Every row gives one point. Each table stands for the endless flat space through its points: a line for two points, a plane for three, and so on. The two share one point or none. Which?
(in the rows, 128 means zero)

First:
array([[132, 145, 105, 111],
       [167, 120, 140, 166],
       [157, 100, 120, 131]])
Second:
array([[148, 148, 141, 128],
       [146, 144, 133, 136]])
They share: no point

First:
array([[151, 163, 148, 125,  95, 154, 157, 140],
       [145, 148, 139, 101,  92, 145, 154, 161]])
Second:
array([[131, 147, 124, 128,  91, 122, 167, 124],
       [176, 172, 153, 102,  98, 173, 139, 167],
       [126, 147, 115, 119,  99, 116, 175, 116]])
They share: no point

First:
array([[158, 138, 126, 116, 173, 143, 161, 129, 128, 151, 115],
       [142, 134, 104, 102, 151, 163, 157, 157, 148, 133, 111],
       [158, 154, 129, 115, 172, 143, 155, 131, 132, 150, 105]])
Second:
array([[135, 113, 112, 101, 174, 143, 173, 137, 119, 106,  91],
       [133, 111, 116, 108, 182, 143, 173, 143, 121,  98,  86],
       [151, 135, 116, 132, 164, 173, 149, 179, 169, 146, 128]])
They share: [146, 127, 108, 106, 157, 158, 161, 149, 141, 138, 117]

First:
array([[136, 142, 145, 143, 124, 147, 143, 113, 139, 113, 107,  89, 155,
        137],
       [141, 122, 110, 138,  84, 127, 128, 118, 144, 103,  92, 114, 125,
        167]])
Second:
array([[157, 142, 151, 164, 112, 132, 134, 104, 130,  86,  80, 131, 119,
        143],
       [151, 138, 142, 156, 108, 133, 134, 108, 134,  93,  86, 122, 125,
        147]])
They share: [139, 130, 124, 140, 100, 135, 134, 116, 142, 107,  98, 104, 137, 155]

First:
array([[141, 144, 105, 137, 121, 160, 123, 129,  98, 138, 115, 114, 150,
        146,  91, 104, 123, 109, 125, 102],
       [147, 156, 109, 121, 119, 174, 113, 123,  94, 144, 111, 100, 146,
        138,  77,  98, 119, 109, 115,  88]])
Second:
array([[104, 157, 100, 143, 135, 171, 130, 147,  97, 109,  90, 127, 177,
        154,  89,  92, 147, 100, 152, 112],
       [149, 122, 110, 143, 105, 131, 135, 132, 112, 149, 135, 117, 137,
        139,  99, 122, 117, 125, 122, 107]])
They share: no point

First:
array([[137, 176, 141, 147, 142, 150, 135, 120,  84, 152, 119, 143, 158,
        170, 148, 115, 169, 128, 148, 141, 123, 102, 164, 108],
       [134, 158, 159, 132, 136, 147, 108, 132,  99, 173, 122, 164, 143,
        149, 145,  91, 148, 122, 133, 153, 132,  99, 143, 117],
       [136, 166, 166, 136, 137, 154, 105, 140,  94, 181, 122, 171, 144,
        156, 142,  99, 150, 129, 136, 151, 125,  94, 144, 110]])
Second:
array([[113, 186, 125, 123, 136, 145, 114, 104,  94, 130, 120, 131, 131,
        162, 147,  78, 145, 113, 146, 135, 133,  91, 174, 103],
       [140, 161, 143, 144, 138, 147, 127, 112,  88, 151, 127, 146, 153,
        161, 144, 101, 160, 125, 138, 147, 130, 103, 154, 117],
       [152, 159, 149, 156, 136, 157, 123, 104,  76, 151, 141, 152, 155,
        171, 132, 105, 160, 137, 134, 147, 124,  97, 150, 115]])
They share: [134, 162, 140, 138, 139, 142, 129, 116,  94, 151, 120, 143, 152, 156, 150,
  99, 160, 119, 140, 147, 133, 106, 156, 118]

First:
array([[189, 113, 139, 134, 126,  99, 162, 121, 172, 149, 112,  90, 154,
        130, 140, 106, 109, 141, 145,  95, 136, 125, 173, 138],
       [161, 138, 148, 153, 158,  95, 131, 127, 139, 148, 129, 104, 138,
        140, 154, 108, 109, 138, 130, 115, 123, 145, 144, 159],
       [141, 149, 155, 162, 174,  99, 114, 125, 120, 137, 144, 118, 130,
        154, 164, 110, 105, 137, 121, 119, 120, 161, 133, 174]])
Second:
array([[158, 129, 127, 149, 138, 106, 121, 110, 121, 117, 139,  81, 147,
        127, 147,  95, 118, 153, 132, 113, 136, 162, 158, 146],
       [128, 123, 135, 166, 140,  69, 151,  93, 101, 127, 132, 104, 176,
        143, 103,  96, 104, 125, 155, 114, 130, 153, 139, 154],
       [177, 134, 134, 134, 142, 120, 125, 123, 147, 126, 138,  94, 135,
        133, 171, 100, 111, 158, 125,  99, 133, 155, 165, 157],
       [167, 132, 158, 133, 140,  93, 167, 108, 159, 156, 121, 143, 154,
        165, 151, 115,  77, 138, 150,  82, 131, 140, 152, 181]])
They share: no point

First:
array([[114, 149, 134,  97, 144, 131, 135, 122, 143, 119, 161, 127, 122,
        108, 116, 128, 149, 154, 146, 145,  76, 117, 127, 159],
       [162, 119, 134, 145, 144, 149, 123, 116, 173, 173, 149, 163, 110,
        108, 170, 140, 161, 130, 152, 127, 130,  93, 121, 123]])
Second:
array([[144, 120, 124, 109, 142, 128, 131, 115, 150, 162, 141, 131, 122,
        122, 131, 132, 167, 132, 147, 142, 117,  87, 140, 157],
       [141, 127, 129, 115, 143, 134, 130, 117, 154, 154, 148, 138, 119,
        115, 137, 133, 161, 137, 148, 139, 110,  96, 132, 149]])
They share: [138, 134, 134, 121, 144, 140, 129, 119, 158, 146, 155, 145, 116, 108, 143,
 134, 155, 142, 149, 136, 103, 105, 124, 141]

First:
array([[118, 165, 162, 158, 156, 117, 146,  93, 100, 158, 197,  98, 158,
        111, 131, 115, 151, 129, 120,  90,  95, 111, 130, 142],
       [ 84, 158, 159, 102, 127,  96, 123, 116, 136, 133, 168, 115, 148,
        116, 111, 107, 151, 107, 138,  96, 108, 149, 107, 113],
       [ 59, 121, 123,  55, 113,  66,  82, 124, 151, 120, 133, 120, 165,
        100, 118,  93, 115,  61, 168, 117, 112, 184, 114,  90],
       [ 94, 129, 172, 140, 153, 101, 128,  90,  68, 157, 225, 124, 193,
        100, 151, 135, 145, 113, 142,  76,  68, 105, 133, 133],
       [104, 153, 172, 142, 157, 111, 142,  98,  96, 151, 203, 116, 165,
        114, 133, 115, 157, 125, 124,  92,  94, 117, 127, 131]])
Second:
array([[ 82, 152, 152, 134, 125,  80, 113,  96, 119, 153, 169,  93, 166,
        116, 137,  79, 122,  87, 122, 130, 125, 154, 118,  99],
       [117, 142, 117, 104, 160, 120, 118, 121, 154, 113, 149,  98, 136,
         96, 102, 114, 152, 117, 162,  85,  85, 139, 133, 139]])
They share: no point

First:
array([[169, 134, 103, 130,  97, 140, 118, 122,  91, 150, 167, 118,  79,
        118, 133, 154, 147, 121, 113, 144, 140, 145, 126, 162],
       [161, 128, 111, 139,  99, 135, 127, 125,  95, 142, 164, 121,  88,
        116, 141, 156, 152, 115, 119, 145, 138, 146, 129, 158]])
Second:
array([[147, 110, 131, 166,  56, 109, 124, 167,  99, 140, 206, 106,  73,
        117, 149, 161, 145, 112,  83, 149, 139, 147, 105, 109],
       [151, 112, 111, 140, 100, 133, 126, 131, 101, 148, 162, 122,  99,
        119, 135, 157, 169,  98, 127, 141, 135, 139, 129, 151],
       [157, 145, 141, 171,  96, 119, 159, 127,  94, 100, 166, 126,  88,
        102, 184, 161, 125, 137, 113, 159, 139, 167, 135, 154]])
They share: [153, 122, 119, 148, 101, 130, 136, 128,  99, 134, 161, 124,  97, 114, 149,
 158, 157, 109, 125, 146, 136, 147, 132, 154]

First:
array([[140, 112, 110, 134, 125, 142, 140, 143, 158, 157, 100, 151, 108,
        123,  99, 155,  94, 157, 142, 122, 148, 136, 129, 140],
       [111,  86,  93, 157,  87, 122, 153, 153, 127, 177,  84, 123,  93,
         97, 129, 174, 107, 126, 139, 113, 130, 117, 145, 130],
       [192, 130, 148, 118, 171, 144, 116, 149, 192, 129, 128, 173, 122,
        141,  77, 143,  86, 171, 126, 126, 162, 140, 143, 160],
       [144, 120, 113, 124, 138, 154, 133, 139, 170, 150, 109, 160, 109,
        137,  85, 151,  92, 171, 140, 124, 158, 142, 117, 139]])
Second:
array([[145, 121,  96, 135, 132, 111, 153, 170, 161, 157,  85, 134, 111,
        107, 114, 142, 103, 148, 140, 120, 127, 130, 161, 158],
       [164,  99, 110, 144, 126, 118, 143, 155, 151, 147, 100, 147, 110,
         90, 119, 150,  94, 129, 137, 115, 137, 114, 163, 156],
       [160, 103, 116, 154, 122, 115, 136, 163, 148, 144, 106, 160, 110,
         96, 127, 165,  74, 126, 131, 102, 149, 105, 142, 154],
       [151,  99, 134, 153,  98, 106, 130, 136, 126, 164, 105, 127, 115,
        101, 126, 163,  73, 121, 128, 123, 135, 123, 146, 158]])
They share: no point

First:
array([[118,  74, 123, 108,  93, 174, 150, 101,  89, 143, 165, 178,  78,
         68, 140, 171,  92,  90, 115, 148, 100, 147, 111, 112],
       [175, 109, 110,  94, 121, 150,  62, 138,  91, 128, 188, 160, 112,
        111, 125, 122, 109,  63, 178, 114, 122, 150, 114,  98],
       [163, 109, 141, 108, 116, 158,  60, 131, 102, 112, 192, 155, 104,
        116, 110, 121, 122,  83, 162,  99, 132, 139, 110,  82],
       [155,  97, 113,  74,  68, 162, 142, 105, 108, 132, 164, 187,  52,
         86, 176, 159, 108, 109, 128, 137,  98, 163, 118, 132],
       [156, 106, 138,  92,  75, 177, 121,  93, 104, 115, 171, 184,  48,
        103, 146, 139, 120, 123, 128, 124, 119, 158, 105, 110],
       [159, 104, 124,  92,  77, 189, 129,  75,  84, 118, 170, 196,  37,
        102, 145, 136, 109, 121, 131, 140, 120, 171,  92, 114]])
Second:
array([[176, 106, 134, 115,  97, 182, 139, 104,  91, 166, 148, 193, 122,
        104, 149, 133,  94,  90, 140, 132, 106, 118, 118, 110],
       [180, 103, 135, 143, 119, 140, 151, 145, 124, 155, 181, 205, 103,
         53, 139, 131, 114, 130, 120, 130, 118,  84, 151,  95],
       [116, 118, 120,  99,  53, 168,  91,  98,  63, 168, 134, 133,  76,
        128, 105, 169, 100,  58, 166,  98, 138, 174, 156,  98],
       [158,  98, 145, 119,  91, 175, 115, 119,  83, 181, 147, 179, 117,
         90, 127, 151,  85,  90, 141,  87, 146, 122, 139,  74],
       [136,  99, 153, 123, 126, 130,  98, 175, 147, 127, 185, 158,  93,
         53, 108, 131, 145, 126, 116, 113, 131, 109, 152,  87]])
They share: [143, 106, 141, 108, 101, 162, 106, 131, 111, 144, 158, 160, 103,  95, 123,
 136, 121,  94, 136, 122, 117, 132, 132, 104]

First:
array([[118, 104, 123, 120, 175, 176, 157, 122, 103, 105, 166, 135,  83,
        143, 144, 146, 150, 159,  93,  80, 135, 119, 159, 119],
       [126,  92, 115, 124, 155, 144, 133,  94, 115,  93, 158, 159,  83,
        115, 116, 118, 134, 155,  97, 116, 115, 151, 127, 151],
       [125, 107, 101, 110, 150, 124, 106,  93, 121,  93, 132, 165, 101,
         87,  88, 123, 112, 148,  98, 140,  92, 150,  95, 138]])
Second:
array([[110,  89,  79, 103, 173, 164, 143,  89, 124, 109, 124, 168,  83,
        124,  97, 145, 138, 156,  81, 103, 120, 139, 122,  99],
       [134, 119,  97, 123, 174, 142, 125, 109, 122, 108, 134, 159,  83,
        110, 103, 121, 120, 148,  90, 107, 120, 141, 107, 117],
       [134, 125, 139, 123, 147, 124, 107, 121, 104,  87, 164, 138, 107,
         92, 121, 121, 114, 148, 111, 131,  96, 135, 116, 159]])
They share: [122, 107, 109, 113, 160, 144, 125, 105, 114,  98, 144, 153,  95, 108, 109,
 133, 126, 152,  96, 117, 108, 137, 119, 129]

First:
array([[173, 154, 113, 102, 161,  99, 101, 133, 156, 145, 116, 140, 128,
        144, 110, 139, 136,  95,  90, 120, 143, 163, 136, 115],
       [128, 119,  88,  97, 136, 119,  96, 168, 111, 180,  91, 165, 128,
        159, 150,  99, 166, 115, 110, 105, 118, 133, 106, 140]])
Second:
array([[101, 172, 104, 117,  98, 112, 115, 184, 109, 165,  71, 152, 120,
         97, 136, 122, 163, 107,  95, 138, 124, 163, 124, 108],
       [155, 112,  98,  93, 150, 144, 133, 170, 115, 177,  97, 128, 176,
        101, 132, 130, 175, 109,  67, 156, 162, 173, 142, 134],
       [136, 174,  99, 102, 134, 121, 114, 178, 123, 194,  92, 131, 149,
         96, 140, 117, 169, 114,  93, 157, 124, 160, 130, 133],
       [195, 116,  71,  85, 233,  72, 109,  70, 194, 156, 177, 164, 103,
        208, 126, 108, 168,  74, 113,  73, 100, 134,  97, 156],
       [128,  83, 142, 124, 100, 110,  75, 153, 114,  81,  70, 198,  86,
        183,  90, 159,  97, 100,  83,  60, 184, 163, 142,  77],
       [205, 104, 103,  95, 201,  85,  96, 115, 165, 140, 139, 133, 155,
        220, 130, 129, 144, 104, 133,  86, 113, 135,  96, 146],
       [150, 133, 159, 135, 145,  96,  56, 151, 153, 133, 110, 192,  88,
        163,  86, 167,  94, 123, 107,  82, 146, 163, 151, 127]])
They share: [155, 140, 103, 100, 151, 107,  99, 147, 138, 159, 106, 150, 128, 150, 126,
 123, 148, 103,  98, 114, 133, 151, 124, 125]
